Each row is a point. The points of each table are mixes of a few directions, plus a little noise. How many directions does each table use, and how many do they share? Where both have some left over, give the other angles between the two spaces (their principal angles), to ten degrees, smallest first.

First (7 x 2):
.61	.59
-.34	-.33
-.17	-.17
-.28	-.27
.39	.37
-.40	-.39
.20	.20
Second (5 x 2):
-.05	-.05
.55	.53
-.60	-.58
.14	.13
-.04	-.04
Directions: first 1, second 1, shared 1

First (5 x 3):
-.77	.23	-.10
-.70	.20	-.10
.52	-.16	.08
.50	-.15	.07
.43	-.13	.06
Second (5 x 3):
-.40	.43	-.10
-.09	.17	.59
.41	-.43	.23
.15	-.16	.16
-.07	-.02	-.87
Directions: first 1, second 2, shared 0; angles 30

First (7 x 6):
.03	-.16	-.51	-.14	-.02	-.12
.05	-.26	-.86	-.23	-.03	-.19
-.04	.22	.73	.20	.02	.17
-.05	.27	.88	.24	.02	.20
-.02	.11	.37	.10	.01	.09
-.02	.08	.24	.07	.00	.05
.05	-.26	-.85	-.23	-.02	-.19
Second (6 x 6):
.59	-.04	.05	.21	-.25	.20
-.09	-.19	.15	.12	-.01	.06
.16	.60	-.08	.45	-.07	.06
-.94	-.45	.21	-.22	.32	-.16
.08	.27	-.04	.19	-.04	.02
.20	-.18	-.29	-.75	.04	-.18
Directions: first 1, second 3, shared 0; angles 50

First (10 x 8):
-.30	-.79	.54	.39	.00	-.71	-.53	.49
.24	.60	.18	-.29	-.16	.01	-.07	-.59
-.08	-.10	-.08	.16	.05	.05	.31	.03
.03	-.08	-.47	-.18	.12	.38	-.14	.39
.09	.18	-.05	-.15	-.02	.10	-.08	-.09
-.08	-.15	-.10	.12	.06	.04	.16	.13
-.13	-.28	.05	.21	.04	-.12	.12	.16
.25	.56	.06	-.36	-.13	.10	-.20	-.44
.01	.12	-.02	.05	-.01	.06	.30	-.17
-.03	-.06	-.13	.04	.05	.10	.13	.09
Second (9 x 8):
-.19	.28	.20	.49	.35	.22	-.30	.05
.02	-.03	.01	.26	.14	.25	-.14	-.19
-.14	-.14	.23	.02	.03	-.25	-.23	.19
-.28	-.94	.17	-.84	.01	-.27	-.04	-.31
.22	.50	-.28	.06	-.16	.10	.36	.12
.25	-.11	-.04	.17	-.27	-.21	-.11	.13
.08	-.26	-.11	-.35	-.16	-.07	.17	-.13
-.08	.51	-.07	.17	.21	.31	.16	.01
.12	.18	-.10	.01	-.14	-.07	.13	.13
Directions: first 3, second 4, shared 1; angles 90, 90

First (11 x 11):
.00	-.07	.05	.04	-.13	.05	-.05	-.09	-.04	-.05	.03
-.01	-.14	.09	.08	-.25	.09	-.10	-.18	-.07	-.09	.06
.01	.22	-.15	-.13	.39	-.14	.16	.29	.10	.14	-.10
.00	-.04	.03	.02	-.07	.03	-.03	-.05	-.02	-.03	.02
-.01	-.22	.15	.13	-.40	.15	-.16	-.29	-.11	-.14	.10
-.01	-.25	.17	.15	-.44	.16	-.18	-.33	-.12	-.16	.11
.01	.18	-.12	-.11	.32	-.12	.13	.24	.09	.12	-.08
.00	.07	-.05	-.04	.13	-.05	.05	.10	.04	.05	-.03
.02	.31	-.21	-.19	.55	-.21	.23	.40	.15	.20	-.14
.02	.46	-.31	-.28	.83	-.31	.34	.61	.22	.30	-.21
-.03	-.53	.35	.32	-.94	.35	-.39	-.69	-.25	-.34	.24
Second (9 x 11):
.07	-.09	.02	-.25	-.38	-.36	.05	.07	-.32	-.20	-.40
-.01	-.10	-.14	-.45	.01	-.06	.18	.27	-.16	-.14	-.17
-.13	.00	.12	.59	.10	.36	-.18	-.34	.28	.15	.33
.17	.29	-.03	-.03	.33	-.05	-.02	.10	.20	.23	.23
-.22	-.17	.00	.28	.10	.43	-.03	-.17	.16	.00	.21
-.41	-.45	-.15	-.05	.09	.62	.18	.02	.02	-.21	.08
-.10	-.06	.06	.32	-.01	.20	-.09	-.20	.10	.04	.13
.44	.46	-.02	-.41	.15	-.61	.01	.31	-.04	.18	-.09
.21	.12	.14	.01	-.40	-.52	-.11	-.07	-.23	-.05	-.31
Directions: first 1, second 3, shared 0; angles 30

First (9 x 14):
-.04	.60	-.23	-.57	.94	.54	.18	.18	.32	.46	.20	-.04	-.02	.81
-.04	-.04	-.03	.03	.00	.00	.01	-.05	.00	.02	.00	.02	.01	.01
-.06	-.27	.00	.25	-.30	-.18	-.02	-.17	-.09	-.09	-.07	.06	.02	-.24
.05	-.17	.11	.17	-.33	-.18	-.08	-.01	-.11	-.18	-.07	-.01	.00	-.29
.48	.42	.44	-.35	-.10	-.03	-.22	.64	-.08	-.38	.01	-.26	-.08	-.20
-.08	-.12	-.05	.12	-.07	-.05	.02	-.13	-.02	.02	-.02	.05	.02	-.04
-.16	-.62	-.01	.57	-.66	-.39	-.05	-.40	-.21	-.19	-.16	.14	.05	-.53
-.31	-.15	-.33	.11	.26	.13	.18	-.38	.12	.34	.04	.16	.05	.30
.17	.36	.10	-.33	.27	.17	-.02	.31	.08	.00	.07	-.12	-.04	.19
Second (10 x 14):
-.04	-.40	-.07	.17	-.25	-.07	-.94	.87	.03	-.05	-.52	.12	.28	.16
-.29	-.17	-.31	.11	.27	-.03	.49	-.83	.17	.36	.21	.08	.08	.27
-.06	-.24	-.21	-.25	-.20	.05	-.42	.31	.07	-.10	-.43	.11	.01	.12
.06	.07	-.01	-.26	-.10	.09	.03	.03	-.02	-.15	-.10	.00	-.15	-.09
.02	-.17	-.15	-.38	-.25	.08	-.44	.40	.06	-.21	-.47	.07	-.06	.06
.07	-.12	.12	.25	-.05	-.30	.14	-.30	.02	.01	.19	-.11	.18	-.07
.14	.17	.21	.07	.02	-.08	.20	-.08	-.07	-.07	.21	-.11	-.04	-.15
.02	.58	.18	.12	.56	.35	.27	.21	-.07	.26	.42	-.03	-.11	.12
.32	.23	.18	-.48	-.06	-.17	.34	-.34	.07	-.27	.15	-.27	-.09	-.10
-.23	.03	.08	.67	.07	.09	.33	-.25	-.25	.19	.31	.15	-.11	-.31
Directions: first 2, second 5, shared 2

First (8 x 18):
.55	.14	.06	.67	-.47	.40	-.40	-.36	.17	-.49	.26	-.32	-.40	.01	-.29	-.08	-.17	-.40
-.20	-.05	-.02	-.24	.17	-.15	.14	.13	-.06	.19	-.10	.11	.15	-.01	.11	.03	.05	.16
.06	.02	.01	.08	-.06	.04	-.05	-.04	.01	-.06	.04	-.04	-.05	.01	-.04	.00	-.01	-.05
-.36	-.08	-.04	-.42	.31	-.26	.25	.24	-.11	.32	-.16	.21	.26	-.01	.18	.05	.11	.25
.07	.01	.01	.07	-.06	.05	-.04	-.03	.01	-.06	.03	-.04	-.05	.01	-.04	-.01	-.03	-.04
-.61	-.14	-.06	-.73	.52	-.45	.44	.40	-.18	.56	-.29	.34	.45	-.02	.32	.07	.18	.44
.50	.12	.05	.60	-.43	.37	-.35	-.33	.15	-.45	.25	-.28	-.37	.03	-.27	-.06	-.15	-.36
-.01	-.01	.00	-.01	.01	-.02	.01	.01	-.01	.01	.00	.00	.00	-.01	.01	.01	.00	.01
Second (8 x 18):
.13	-.30	.22	-.35	.28	-.08	.33	-.45	.35	-.12	-.67	.73	.20	-.31	.42	-.94	-.25	.18
-.25	.06	-.10	-.11	.07	-.12	.03	.30	-.19	.23	.15	-.15	.08	.10	-.05	.37	.15	.08
.10	.07	-.02	.19	-.14	.09	-.13	-.01	-.02	-.08	.15	-.17	-.11	.05	-.12	.12	.00	-.11
-.41	.11	-.18	-.17	.10	-.19	.02	.51	-.32	.37	.27	-.27	.12	.18	-.10	.64	.25	.12
.48	-.08	.17	.29	-.18	.25	-.09	-.54	.33	-.44	-.20	.20	-.18	-.16	.04	-.61	-.27	-.19
.34	.06	.05	.36	-.26	.24	-.21	-.25	.13	-.30	.11	-.13	-.22	-.01	-.14	-.11	-.11	-.22
-.12	.06	-.07	-.01	.00	-.04	-.03	.18	-.12	.11	.13	-.15	.01	.08	-.07	.26	.09	.01
-.27	.02	-.08	-.20	.13	-.16	.09	.27	-.16	.25	.06	-.06	.13	.07	.01	.28	.13	.12
Directions: first 1, second 2, shared 1

First (10 x 24):
-.17	.17	.00	-.07	.14	-.03	-.39	-.31	.17	-.18	.08	-.04	.15	.17	-.05	-.11	.02	-.02	.00	.04	.14	-.14	.03	-.09
.19	-.19	.01	.08	-.15	.02	.43	.33	-.19	.21	-.09	.05	-.16	-.19	.06	.12	-.02	.02	-.01	-.05	-.15	.16	-.03	.10
-.41	.41	-.02	-.17	.34	-.05	-.94	-.73	.40	-.44	.19	-.11	.35	.41	-.13	-.27	.04	-.05	.01	.10	.32	-.35	.08	-.23
.03	-.03	.00	.01	-.02	.00	.07	.05	-.03	.03	-.02	.01	-.03	-.03	.01	.02	.00	.00	.00	-.01	-.02	.02	.00	.01
.19	-.19	.01	.08	-.16	.03	.43	.34	-.19	.21	-.09	.05	-.17	-.19	.06	.12	-.01	.02	.00	-.05	-.15	.16	-.04	.11
.09	-.08	.00	.04	-.07	.01	.19	.15	-.09	.09	-.05	.02	-.08	-.09	.02	.05	.00	.01	.00	-.02	-.07	.07	-.01	.05
-.02	.02	.00	-.01	.02	.00	-.04	-.04	.02	-.02	.01	.00	.01	.02	-.01	-.01	.01	.00	.00	.00	.01	-.02	.00	-.01
.18	-.18	.01	.08	-.15	.03	.41	.32	-.18	.19	-.08	.05	-.15	-.18	.06	.12	-.02	.03	-.01	-.04	-.14	.15	-.04	.09
-.03	.03	.00	-.01	.02	.00	-.06	-.05	.03	-.03	.01	-.01	.02	.03	-.01	-.02	.00	-.01	.00	.01	.03	-.03	.01	-.01
-.04	.04	.00	-.02	.04	-.01	-.10	-.07	.04	-.04	.02	-.01	.03	.04	-.02	-.03	.00	-.01	.00	.01	.03	-.03	.01	-.02
Second (10 x 24):
.06	-.04	.00	-.03	.06	.04	-.22	-.02	.00	.04	-.08	.05	.02	.18	.02	.13	-.16	-.01	.05	-.17	.02	.23	-.10	.00
-.14	.11	-.01	.08	-.10	-.13	.47	.05	-.03	-.06	.17	-.11	-.05	-.40	-.06	-.29	.35	.03	-.13	.38	-.05	-.48	.25	.02
.11	-.06	.01	-.03	.14	.05	-.47	-.02	-.03	.12	-.16	.10	.01	.37	.05	.26	-.29	.02	.07	-.34	.02	.49	-.16	.04
-.04	-.01	-.01	-.02	-.11	.04	.24	-.01	.06	-.11	.08	-.05	.02	-.17	-.02	-.12	.12	-.05	.01	.14	.00	-.26	.02	-.07
-.12	.07	-.01	.03	-.14	-.05	.47	.02	.02	-.11	.16	-.11	-.01	-.38	-.05	-.27	.30	-.01	-.07	.35	-.03	-.49	.17	-.03
-.05	.10	.00	.10	.09	-.16	.00	.05	-.12	.12	.01	-.02	-.07	-.05	-.01	-.04	.10	.10	-.12	.08	-.05	.01	.16	.12
.02	-.03	.00	-.03	-.02	.04	-.02	-.02	.03	-.03	-.01	.01	.02	.03	.00	.02	-.04	-.03	.04	-.04	.01	.02	-.05	-.03
.11	-.12	.00	-.10	.01	.16	-.27	-.05	.08	-.04	-.10	.07	.07	.26	.03	.19	-.25	-.08	.15	-.27	.06	.27	-.23	-.08
.11	-.08	.01	-.05	.11	.09	-.41	-.03	.01	.07	-.14	.09	.03	.35	.05	.24	-.29	-.01	.10	-.33	.04	.43	-.19	.00
-.07	.07	.00	.05	-.03	-.08	.21	.03	-.04	-.01	.07	-.05	-.04	-.18	-.02	-.13	.17	.03	-.08	.18	-.03	-.22	.13	.03
Directions: first 1, second 2, shared 0; angles 80

First (9 x 32):
-.24	.00	-.40	-.25	-.07	-.24	.25	-.22	-.07	.35	-.04	.42	-.27	-.03	.01	.14	-.54	.04	.10	.00	-.20	.14	.21	-.43	.11	.13	.32	-.33	-.56	-.36	.12	.50
.05	.04	.16	-.03	.05	.04	-.02	-.25	.01	.01	.22	.02	-.18	-.19	-.17	-.05	.24	.35	-.09	.35	.02	-.15	-.28	.57	-.29	-.41	.22	.39	.51	.30	.10	-.30
.12	.25	-.10	.49	.65	.09	-.08	-.14	.32	-.22	-.09	.11	.54	.42	.23	.21	-.22	-.40	-.31	-.24	-.38	.04	.04	-.16	.30	.01	-.21	-.20	-.08	-.19	.06	.01
-.06	-.14	-.21	-.19	-.61	.08	-.01	.63	-.41	.20	.05	-.51	-.40	-.27	-.14	-.06	.29	.04	.12	-.18	.19	-.13	.20	-.54	.17	.00	-.16	-.08	-.27	.14	-.31	-.04
-.24	-.10	.33	.03	-.20	.08	-.19	-.07	.12	-.41	-.15	-.43	-.01	-.17	-.06	.06	.35	.07	.55	-.44	.30	.16	.18	.60	-.33	.26	-.04	.40	-.10	-.03	.23	-.22
-.31	.13	-.36	.26	.17	.04	-.04	-.06	.13	-.12	-.14	-.18	.01	.04	.07	.38	-.20	-.22	.19	-.65	-.33	.12	.43	-.31	.24	.15	.01	-.12	-.72	-.38	.18	.17
.27	.31	.18	-.16	-.22	.00	.15	-.15	-.20	.20	.38	-.02	-.04	.29	-.15	-.11	.35	.26	-.12	.37	.32	.01	-.43	.21	-.08	-.40	-.27	-.02	.68	.40	-.23	-.43
.28	-.29	.24	-.06	.16	-.06	-.05	.19	.08	-.05	-.20	.35	.32	.05	.19	-.34	-.19	-.19	-.26	.40	.08	-.06	-.17	-.05	-.02	.27	-.01	-.11	.27	.02	-.11	.22
.15	-.21	.14	-.09	.07	-.03	-.02	.07	.01	.03	-.04	.23	.03	-.13	.03	-.23	-.07	.05	-.19	.39	.01	-.13	-.17	.10	-.11	.00	.15	.07	.27	.10	-.03	.08
Second (11 x 32):
.14	.23	.04	.06	.07	.10	.04	-.09	-.02	-.14	.02	.07	.16	.24	-.02	.02	.07	-.03	-.10	.11	-.16	-.05	-.14	.03	-.07	-.15	-.02	-.02	.21	.11	-.06	-.09
.03	.04	.00	.01	.02	.01	.00	-.02	-.01	-.03	.00	.01	.02	.04	.00	.00	.01	.00	-.02	.02	-.03	-.01	-.03	.01	-.01	-.02	-.01	.00	.04	.01	-.01	-.02
-.25	-.40	-.07	-.12	-.14	-.17	-.08	.15	.04	.23	-.02	-.12	-.27	-.43	.04	-.04	-.12	.06	.17	-.19	.28	.10	.25	-.05	.13	.27	.03	.02	-.37	-.19	.10	.17
-.33	-.53	-.09	-.15	-.19	-.22	-.09	.20	.04	.31	-.03	-.15	-.35	-.57	.05	-.05	-.15	.07	.23	-.25	.37	.13	.33	-.07	.16	.36	.05	.03	-.50	-.24	.13	.22
-.03	-.04	.00	-.01	-.01	-.02	-.01	.02	.00	.02	.00	-.01	-.03	-.04	.00	.00	-.01	.01	.01	-.01	.03	.01	.03	.00	.01	.02	.00	.00	-.04	-.01	.01	.01
.05	.10	.02	.03	.04	.04	.02	-.04	-.01	-.06	.00	.04	.07	.11	.00	.01	.03	-.01	-.04	.05	-.07	-.02	-.06	.01	-.03	-.07	-.01	-.01	.09	.04	-.03	-.05
-.37	-.59	-.10	-.17	-.21	-.24	-.10	.22	.06	.33	-.04	-.17	-.39	-.63	.06	-.06	-.16	.09	.25	-.29	.42	.14	.36	-.07	.19	.40	.05	.04	-.54	-.27	.15	.24
.24	.37	.06	.10	.13	.15	.07	-.13	-.04	-.22	.02	.11	.25	.39	-.04	.04	.11	-.05	-.16	.18	-.26	-.09	-.23	.04	-.13	-.25	-.03	-.02	.34	.17	-.10	-.16
-.51	-.81	-.14	-.22	-.28	-.34	-.15	.31	.08	.47	-.05	-.23	-.55	-.85	.07	-.08	-.23	.12	.34	-.39	.58	.19	.50	-.11	.25	.54	.08	.04	-.74	-.36	.21	.34
.47	.74	.12	.20	.25	.31	.13	-.28	-.07	-.43	.04	.22	.49	.80	-.07	.07	.21	-.10	-.31	.36	-.53	-.18	-.45	.11	-.23	-.51	-.07	-.05	.69	.34	-.19	-.31
.56	.89	.15	.24	.31	.36	.16	-.32	-.08	-.51	.06	.26	.59	.94	-.08	.08	.25	-.13	-.38	.43	-.62	-.22	-.54	.13	-.28	-.60	-.09	-.06	.81	.40	-.23	-.37
Directions: first 6, second 1, shared 0; angles 30
